Every row gives one point. Each copy is the shape, with its points in the same order, stretched, turned, moved and blurred by noise. Is it also mirrored, or only turned?

Shape (8 x 2)
[[ -2  54]
 [  4 -40]
 [  1   5]
 [ 25  -9]
 [ 60  45]
 [ 21 -19]
 [  3 -54]
 [ -4  36]]
Copy 1 (8 x 2)
[[-34  49]
 [  7 -22]
 [-11  12]
 [-22 -15]
 [-69  -7]
 [-15 -20]
 [ 13 -30]
 [-22  36]]
Copy 1 is: mirrored
Copy 2 (8 x 2)
[[-58  58]
 [ 19 -30]
 [-17  19]
 [-26 -24]
 [-99  -6]
 [-15 -28]
 [ 28 -35]
 [-36  46]]
Copy 2 is: mirrored

Shape (9 x 3)
[[ 21  49 -15]
 [ 45 -20  68]
 [-15 -91  43]
 [ 38  14  -8]
 [ 16 -23 -16]
 [  0   7 -37]
 [-25  21  -3]
 [ 30 -24   2]
 [-61  25  13]]
Copy 1 (9 x 3)
[[  7 -54 -15]
 [-60  16  39]
 [-23 121  23]
 [-19 -41 -21]
 [-10   5 -26]
 [ 16 -18 -36]
 [ 32  16   6]
 [-28   1 -16]
 [ 57  55  32]]
Copy 1 is: only turned
Copy 2 (9 x 3)
[[ 29 -27 -17]
 [ 22  58 -65]
 [-32  88  16]
 [ 37  -2  -9]
 [ 17  17  29]
 [  3  -9  28]
 [-28  -7   0]
 [ 25  21   4]
 [-71  -3  -9]]
Copy 2 is: only turned
Copy 3 (9 x 3)
[[  7  37 -41]
 [ 17 -46  -8]
 [ -7 -56  73]
 [ 25  14 -24]
 [ 16   7  13]
 [ 10  38  -1]
 [-27  24   0]
 [ 26  -3   4]
 [-58  16   6]]
Copy 3 is: mirrored

Shape (8 x 4)
[[  8  20  24 -21]
 [  2  15 -24 -56]
 [ -2  -5  47  30]
 [ 11 -73 -21  12]
 [  4  22  -1 -21]
 [  1  -9   7  17]
 [ 24 -27  -1  46]
 [ 40 -13 -27 -58]]
Copy 1 (8 x 4)
[[ 10  34 -34   3]
 [  2  57 -24 -56]
 [-10 -20 -21  43]
 [-16 -51  11 -47]
 [  6  40 -23 -10]
 [ -9  -9  -4   8]
 [ 17 -37  18  24]
 [ 39  40 -26 -67]]
Copy 1 is: mirrored
Copy 2 (8 x 4)
[[ 25   7  -1  32]
 [ 17  91 -10  75]
 [  1 -61   3 -24]
 [ -7  22  71 -11]
 [ 19  37  -4  35]
 [  9   7  16  -7]
 [ 20 -13  48 -46]
 [ 44  97  45  86]]
Copy 2 is: only turned

Shape (9 x 6)
[[-26  22  14  20 -80   8]
 [ -7  42  20 -20  23  25]
 [-18 -74 -36 -38 -53 -24]
 [  7  52 -30 -32  19 -16]
 [ -3 -17 -32  24 -68  28]
 [-30  32 -54  25   3 -23]
 [-14  32   5  21  28 -28]
 [  4  48 -53 -30   8   4]
 [ 46  33  25 -33   6   1]]
Copy 1 (9 x 6)
[[  2  23 -10  14 -51 -55]
 [ -8 -15  31 -19  -2   9]
 [ 15  27 -70  18   2 -39]
 [-16 -36  16  16   0  14]
 [  9  17 -37  11 -56 -13]
 [-59  22   2  22  -8  30]
 [-31  30  41  14  14  23]
 [-21 -44  -5   8 -15  21]
 [ 41 -40  36  11  -3 -13]]
Copy 1 is: mirrored
Copy 2 (9 x 6)
[[-66 -49 -35  56   7 -35]
 [ 15   3   9  17 -25 -37]
 [ 32 -48 -44 -14   9  42]
 [ 27 -42  72  -1   4  10]
 [-82 -46 -35  -6  -1   1]
 [-40 -53  60   9  45   8]
 [-23  -7  37  19   1  15]
 [ 17 -57  68 -12  14   2]
 [ 10 -12  12  -8 -72  15]]
Copy 2 is: mirrored
Copy 3 (9 x 6)
[[  22   80  -31   56 -103    0]
 [   5    8  -23   26   28  -30]
 [ -21  -29   36   33  -67  100]
 [ -28  -15   29   18   36  -19]
 [ -12   71  -17   27  -66   39]
 [  -6   33   44   11  -24    9]
 [  13   14    7    0  -26  -20]
 [ -40    1   32   28   48   -3]
 [ -26  -15  -39   18   12  -35]]
Copy 3 is: mirrored
Copy 4 (9 x 6)
[[ 57 -52  49  60  42 -24]
 [  0  36   2   6  37  -2]
 [ 41 -73  16  -6 -32   4]
 [ 16  41  17  13  49  43]
 [ 37 -24  62  66 -40 -24]
 [ 39  26   6  70 -26  15]
 [-17  15 -12  53  13  24]
 [ 39  52  38  12  17  33]
 [-35  21  36   0  76  27]]
Copy 4 is: only turned
